Every row gives one point. A path goes straight from each point to the next, and from the last back to the first. The post is the endless flat space through its rows: a point in 2 columns, a line in 3, a plane in 4, and so on, so that a path can go around it. How many times does the path go around the post? Going back the other way cancels.

Post:
0: -0.26 -0.10
Path, 21 rows:
0: +0.14 -0.12
1: -0.09 -0.26
2: -0.04 -0.18
3: -0.03 +0.35
4: -0.66 +0.32
5: -0.80 +0.15
6: -0.61 -0.45
7: -0.23 -0.73
8: +0.02 -0.14
9: -0.04 +0.14
10: -0.06 +0.15
11: -0.38 +0.06
12: -0.57 -0.07
13: -0.52 -0.48
14: -0.16 -0.23
15: +0.07 -0.13
16: -0.16 +0.07
17: -0.41 +0.02
18: -0.77 -0.35
19: -0.38 -0.38
20: +0.21 -0.29
Times around: 3

Post, 5 rows:
0: +0.04 +0.18 -0.12 -0.40 -0.11 +0.37
1: -0.27 +0.35 +0.14 -0.08 +0.29 -0.06
2: -0.06 +0.19 +0.00 +0.30 +0.02 -0.16
3: -0.28 -0.06 -0.31 -0.42 -0.72 -0.13
4: +0.46 -0.23 +0.12 +0.19 +0.27 -0.65
Path (20 x 6):
0: -0.55 +0.73 -0.13 -0.03 +0.11 -0.22
1: +0.20 +0.23 -0.12 +0.15 +0.20 -0.41
2: +0.07 +0.02 +0.05 +0.31 +0.81 -0.13
3: +0.08 -0.67 +0.21 -0.36 -0.19 -0.24
4: -0.37 -0.21 -0.38 +0.52 -0.14 -0.49
5: +0.26 +0.17 -0.15 -0.22 +0.38 +0.01
6: +0.14 +0.68 -0.28 +0.06 -0.09 +0.39
7: +0.53 +0.07 +0.34 -0.35 +0.27 -0.09
8: +0.13 +0.55 -0.59 -0.38 -0.09 +0.03
9: +0.75 +0.14 -0.29 -0.39 +1.10 -0.20
10: +0.12 +0.59 -0.04 +0.00 -0.22 +0.48
11: -0.17 +0.12 +0.72 -0.12 +0.38 -0.16
12: +0.04 +0.43 +0.22 -0.21 -0.28 -0.10
13: +0.53 +0.15 +0.20 -0.34 +0.74 -0.29
14: +0.23 +0.54 +0.25 -0.61 +0.19 +0.41
15: -0.13 -0.13 +0.07 -0.10 -0.27 -0.01
16: +0.38 -0.43 -0.13 +0.04 +0.45 -0.03
17: -0.53 +0.29 -0.40 -0.04 -0.38 -0.08
18: -0.26 +0.38 -0.71 +0.41 -0.07 -0.41
19: -0.33 +0.20 -0.39 -0.57 -0.32 +0.04
Times around: 1
